Each point is reached from the start by the listed moves, each made 0, 1 or 2 times, or once backwards (-1), plus a little noise. Say if it took an odd or an even number of moves. Then give how often each move was made.

Moves:
(1): [26 28 12]
(2): [-54  36  35]
Start: [ 32   3 -24]
Points:
[  6 -27 -33] -> odd (-1, 0)
[28 94 34] -> odd (2, 1)

Moves:
(1): [23 16  2  5 -8 -1  6 15  4 -9]
(2): [ -4  12  13 -11  -1 -15 -19 -11 -13   1]
(3): [ -5   0  19 -10  10  12  19  16 -11 -19]
(4): [-5 13  2 23 13 11  3  1 -8 -1]
(5): [ -3   6 -13  -3  13   0  -9  18  -5   1]
(6): [ 16   2  13  -1  -6  35 -13  -7  -6  12]
(7): [ 13   9  -7 -10   9   1  14 -10 -13  -2]
(8): [-31  20  -8 -14 -23   3  22  -8   7  -2]
Start: [ -3   8  -8 -10  -9   4  19  15  -5   9]
Points:
[-59  62  14  23 -34 -13 -11 -42 -14  29] -> even (0, 2, -1, 2, -1, 0, -1, 1)
[-15 121  30 -92 -32   4 106  21 -57 -50] -> even (2, 2, 2, 0, 0, 0, 2, 2)
[ -4  49  -5 -64   1  67   8 -33 -63  35] -> even (-1, 1, 0, 0, 1, 2, 2, 1)
[ 33  43  61 -49 -43   2 -15  39 -19  -7] -> even (2, 2, 1, -1, 0, 1, -1, 0)
[-52  29 -37  10  -9   0  77  26  11  -9] -> even (0, -1, 0, 1, 0, -1, 0, 1)
[-25  75  26 -18  70  25  22  56 -92 -27] -> odd (0, 2, 2, 2, 2, 0, 1, 0)

Moves:
(1): [  2   4 -14  -9   5   0   9  -6  -8   6   3  -3 -11  -1  -5   6]
(2): [ -6   8  16 -10   2  -5  -6   5 -25  -5   0   7   5   9  -2   5]
(3): [ 10   6   5  -3  -1  -5  -7   0   2   6   2  -9  15   2 -16   9]
(4): [ -1  -7 -21  -8  17  17  11 -11 -12   5 -15   4  18  -7  15 -14]
(5): [ -4 -10   7  10  11   5   3   5  -1  -1   1   2  -7   8   0   6]
(6): [ 14  16   4   0  24   8   7  13   7 -18   5  -2  -2   1   3 -10]
(7): [ 5 -9  4  6  0  1 13 13  1 -9  6  0  9 -7 -1  2]
(8): [  7   2   6   3 -15   5  -4  11  -9  18  -9 -11   8  -9 -11 -14]
(9): [-10   7  -2  10  -9  -9  10  -3  15   4 -13  -8   0  -4  -5   4]
(10): [  1 -11  10 -16   3   1  13   5   0   6 -13  -8   0   1   8   0]
(11): [-11  10   2  -2   0  -9   0  -6  -3  11   8  -7   0   6  15  13]
(12): [14  8 -3 -2 13 -6 -3 -4  1  2 -6 14 -1 -4  7  3]
(13): [  3   4  -1 -10   6   4   1  15   0   4  -7   3   7   7   4  15]
(14): [  1   3  16   8 -15   7  11  -3  10   5  10  10  -4  16  -5   9]
Start: [  1  -2   5  -2   7  14 -13 -12  -2   4  11 -16   3  12  -3   4]
Points:
[ -8  17  38 -66 121  47  48 -45 -74  21   1  51 -24  88 104  41] -> even (1, 2, -1, 2, 2, 1, -1, -1, -1, 2, 2, 2, 0, 2)
[ 32  67  -2   0  27  13   7  52  17  17  62 -68   1  27 -24  53] -> odd (2, -1, 1, -1, 0, 2, 1, 1, 0, -1, 2, -1, 2, 0)
[-20   2  34 -40  99  43  95  23 -60  13 -24   5  25  44  82  44] -> odd (1, 2, -1, 2, 2, 1, 2, 0, 1, 2, 2, 1, 1, 1)
